Rows are points. Each copy is the shape, with its points in the same order, turned, moved and blurred by noise. Say if it was mirrored as well.
In the rows, 128 means zero.

Shape:
[[124 109 108]
 [ 39 165 114]
 [166 135 138]
 [132  78 135]
 [130  73 201]
 [159  68 109]
 [121 108 170]
 [105 117 180]
 [157 161 111]]
Copy 1, 9 rows:
[[109 150 140]
 [183 157  72]
 [ 95 101 141]
 [ 79 160 121]
 [ 45 114  76]
 [ 63 164 156]
 [ 99 125  87]
 [ 94 121  69]
 [137  98 164]]
Copy 1 is: mirrored
Copy 2 (9 x 3):
[[120 143 119]
 [161  93  37]
 [152 144 162]
 [120 179 125]
 [171 224 124]
 [ 89 176 149]
 [166 180 118]
 [178 174 101]
 [148 108 154]]
Copy 2 is: only turned
Copy 3 (9 x 3):
[[140 150 149]
 [206 201  89]
 [ 89 145 121]
 [132 105 147]
 [131  65  97]
 [114 115 184]
 [132 109 100]
 [146 109  87]
 [ 94 183 120]]
Copy 3 is: only turned
Copy 4 (9 x 3):
[[123 167 113]
 [183 153 198]
 [ 73 124 126]
 [125 140  86]
 [148  88  62]
 [110 164  65]
 [133 101 110]
 [149  91 110]
 [ 73 145 152]]
Copy 4 is: mirrored

Shape (9 x 4):
[[152  75 155  86]
 [ 68 161 112 109]
 [144  81 118  87]
 [110  91 173 168]
 [161  89 108 114]
 [173 179 196 150]
 [163  94 109 121]
 [ 88 153 156 129]
 [ 56 153 105 110]]
Copy 1:
[[ 97 118 198  69]
 [109 122 159 191]
 [116 144 201  90]
 [135  69 130  94]
 [129 158 172  82]
 [ 48 115  79  93]
 [127 158 164  80]
 [ 94  93 135 155]
 [120 119 167 197]]
Copy 1 is: mirrored
Copy 2 (9 x 4):
[[ 99 189 154 171]
 [116  72 163 105]
 [ 95 178 136 132]
 [106 107 121 206]
 [112 173 108 137]
 [210 125 163 190]
 [122 167 107 142]
 [130  83 165 153]
 [102  66 161  98]]
Copy 2 is: mirrored
Copy 3, 9 rows:
[[170 120 147 170]
 [106 116 179  68]
 [190 140 152 139]
 [ 83 160 134 164]
 [169 154 111 132]
 [ 92  72  75 138]
 [173 154 114 133]
 [ 90 108 152 110]
 [106 126 185  63]]
Copy 3 is: mirrored
Copy 4, 9 rows:
[[103  61 101 161]
 [180 158 122 156]
 [137  62 129 165]
 [ 64 139 142 147]
 [129  61 154 148]
 [101 123  93  47]
 [132  64 154 143]
 [130 164 109 133]
 [187 159 133 172]]
Copy 4 is: only turned

Shape (12 x 6):
[[167 184 182 151 112 192]
 [142 201 152 140  99 173]
 [126 125 111 130 149  77]
 [159 143 103  83 145  85]
 [156 154 146 150  98 180]
 [129 138  72 182 194  97]
 [119 107  91  79 138 114]
 [ 66  85 123 117 147 138]
 [ 42  94 128 180 109 108]
 [108 201 135 144 128 165]
 [141 167 102 167 103 171]
 [ 54  54 136 108 152 115]]
Copy 1, 12 rows:
[[146 151  61 108 117  66]
 [116 135  70 133  99  78]
 [124 107 165 123 114 176]
 [115 123 116 137 128 204]
 [140 135  93 134 138  77]
 [ 91  69 174  70 141 151]
 [ 96 146 154 158 147 182]
 [103 172 205 139 134 129]
 [126 122 233 149  92  93]
 [ 84 134 101 115  90  85]
 [106  97 104 138 137  81]
 [120 187 236 143 129 151]]
Copy 1 is: only turned
Copy 2 (12 x 6):
[[150  73 101 177  65 126]
 [116  99 110 172  66 100]
 [154 185 131  86 125 120]
 [148 193  77 107 129 114]
 [118  94 118 165  92 140]
 [176 215 181 137 125 128]
 [127 168 105 100 176 106]
 [141 122 166  91 180  97]
 [118 123 217  63 127 106]
 [129 120 137 170  82  73]
 [101 132 143 176  96 132]
 [155 117 167  51 194 101]]
Copy 2 is: mirrored

Shape (13 x 8):
[[139 169 135 141 151 137 132  94]
 [106  86 187 125  87 187 181 149]
 [153 160 100 130 160 179 171 127]
 [102 116 133 133  89 153 147 165]
 [111 190  99  76 101  86 107 112]
 [108 127 100 106 142  86  84 106]
 [134 107 206 150  97 136 189 173]
 [183  87 152 142  49 175 142 196]
 [162 125 111 110 138 139 191  98]
 [142  97 193 109 100 169 143 123]
 [170 132 104 179 116 179 193  84]
 [103 180  96  98  56  97  75 132]
 [100 123 125 102  72  83  94 137]]
Copy 1, 13 rows:
[[107 170 160 112 161  99 120 116]
 [155 121 115 124 116 165  26  84]
 [146 191 183  77 127 142 120 115]
 [187 145 119 139 128 134  83 106]
 [124 211  95 178 156 112 176 120]
 [118 159  92 133 134  68 162 142]
 [161 152 145 153 111 111  22  58]
 [189 112 183 188  75 156  59 109]
 [109 172 151  97  96 136 129  70]
 [112 131 133 145 110 147  46 112]
 [132 128 206  83 135 148 126  56]
 [159 169 102 210 169 121 174 140]
 [153 144  81 194 128  95 133 115]]
Copy 1 is: mirrored
Copy 2, 13 rows:
[[110 128 161 124 160 121 119 149]
 [ 79  61 108  78 100 156  60 100]
 [ 75 172 144 117 148 159  72 143]
 [ 94  80 106 144 104 146  94 109]
 [165 129 123 192 126  74 104 135]
 [152 131 154 149 133  85 150  96]
 [ 94  39  98 105 159 170  63  94]
 [120  82  58 105  93 233  85 131]
 [104 165  99  89 161 113  86 116]
 [135  71 130  68 111 156  77 124]
 [ 51 153  86  74 160 140 117 156]
 [161 108 102 205  92  95 139 139]
 [161  82 110 168  97 105 133 101]]
Copy 2 is: only turned
Copy 3, 13 rows:
[[132 129  83 134 118 153 120 117]
 [110 104 195  51 116 171 157 109]
 [ 77 133  82 107 104 157 163 135]
 [118 115 171 102 113 120 178 114]
 [155 153  94 158 172 102 149  60]
 [119 154 130 195 145 110 114  83]
 [149 133 186  67 120 172 159 169]
 [125  40 189 101 138 150 211 164]
 [ 92 146 106 138 125 200 178 115]
 [113  94 174  83 155 182 138 115]
 [114 100  95 122  60 212 191 123]
 [181 112 125 163 161  72 167  61]
 [165 129 176 159 163 103 144  78]]
Copy 3 is: only turned

Shape, 15 rows:
[[134 104 172 122 156 114 149 121 139  91 145]
 [105 115 128 158 155 122 111  50 153 133 124]
 [ 63 103 105 131 130  86  93 155  82 129 138]
 [164 106 150  91  88 115 148  92  98 100 117]
 [ 84 142 100 108 112 149 179 176 113 117 161]
 [ 51 129  59 140  47  84  86 107 146 107  81]
 [141 147 179 123  84  86  93 112 104 155 136]
 [101 179 154  82  78 123  76 156 215  93 181]
 [121 129 152  91 212  90 174 122 168 159 150]
 [172 145 147 133  93 173 148 124 130 156 138]
 [148 116 176 142 122  97 108 223 138 129 105]
 [138 154 196 127 133 158 140 174 133  92  89]
 [152  98 166 141  85 185 166 118 205 113 114]
 [182  99 137 129 130 159  60 115 215 121 106]
 [122 144  68 199 208  92 183 135 151  89 183]]
Copy 1, 15 rows:
[[106 105 123 165 132 124 131 126  74 104  98]
 [121 138 121 134  87 162  58 134 119 112  79]
 [157 105 159 133 175 116  94 181 123 182  69]
 [152 112 156 122  91 109 159 100  67 126  64]
 [135 130 127  94 172 103 177 177 128 131 121]
 [199 112 181 109  58 120  89 198 153 194 118]
 [143  91 180 135 115  76 104  92 138 117  51]
 [112  24 108 117  96  55 121 134 168 130 162]
 [ 54  83 132 147 150 186 144 147 126  88  73]
 [114 159 135 108 114  89 156  76 139 113  93]
 [ 99 106 191 201 163  82 146 103 134 171 120]
 [119 118 173 151 155 106 141  78  97 112 165]
 [ 70 167 134 131  62  87 147 110  98 115 151]
 [ 74 117 106 159  57 123  97  64 131 183 131]
 [143 154  61 207 159 177 145 195 154  93  99]]
Copy 1 is: only turned
Copy 2, 15 rows:
[[ 95 133 162 175 148 169 122 130 132 140 125]
 [ 94 123 105 127 220 157 109 114 153 100 118]
 [159 176  88 121 128 111 119 155 138 123  73]
 [ 98  93 158 156 145 112 114 102  71 139  99]
 [ 94 154  95 132  59 105 147 124 123 120 148]
 [121 158  37  80 188  99 165 158  56  97  96]
 [169 111 174 135 180  89 136 132 107 130 119]
 [147  88  93 179 151 124 237 164 122 145 176]
 [117 116 133 178 137 174  59 157 155 124 186]
 [115  84 169 103 123 121 153  79 126 120 156]
 [172 157 181 103 112 178 157 162 107 169 131]
 [103 145 173 121 128 152 160 118 115 208 160]
 [ 44  74 162  96 143 174 181 123 107 124 151]
 [134  54 123 103 195 219 179 105 123 146 123]
 [109 210  98 172 119 212 108  84 142  55 167]]
Copy 2 is: mirrored
Copy 3 (15 x 11):
[[113 137  94  93 148 146 105 155 140 157 132]
 [171 117 106 159  94 179 114 142 128 150 136]
 [100  66 153 164 194 183 102 175 131 133 156]
 [106 115 168  91 116 138 130 154 172 150  90]
 [ 82  68 131 134 192 105 115  97 157 131 161]
 [131  29 206 175 101 147 154 174 111 154 200]
 [ 91  96 144 144 110 133 101 197 117 110  73]
 [ 49  44  96  85  76 122 101 140  74 104 178]
 [161 111  63 103 151 130  37 140 171 114 145]
 [ 90 136 122 146 108 100 133 116 153  94 102]
 [ 55 151 127 134 163 100  86 213 131 102 168]
 [ 53 167 123 128 130  87  81 143 131 162 145]
 [ 90 152  82 116  72  90 171 135 168 146 157]
 [ 94 168 113 120  40 164 124 158 134  90 188]
 [198 135  92 119 220 140 118 102  87 108 179]]
Copy 3 is: only turned
Copy 4 (15 x 11):
[[175  92 156 115 141 135 177 117 135 119 127]
 [144  40 171 104  81 156 146 135 107 166 157]
 [147  68 157  82 122  58 105 150 146 106 195]
 [129 126 167 125  81 111 135  96 151 116  88]
 [110 114 142  45 183  88 119  95 119 135 132]
 [ 67  82 225  96  79  66 107 121 169 176 215]
 [122 105 102 127  55  94 147 100 133 120 164]
 [ 72  88 100 137 168 124 179  70 193 175 195]
 [198 117 110  91 156 144 176 174 113 182 136]
 [ 81 123 115 103  99 153 135  92  88 123 117]
 [112 142 127 155 154 102 170 141 110  63 193]
 [102 109 147 161 161  97 187 103  79 104 121]
 [ 56 111 177 108 132 192 200 105 114 121 112]
 [ 77  80 147 185 121 208 144 150 138 132 158]
 [218 107 179  64 184 171 109  99  81 153 203]]
Copy 4 is: mirrored
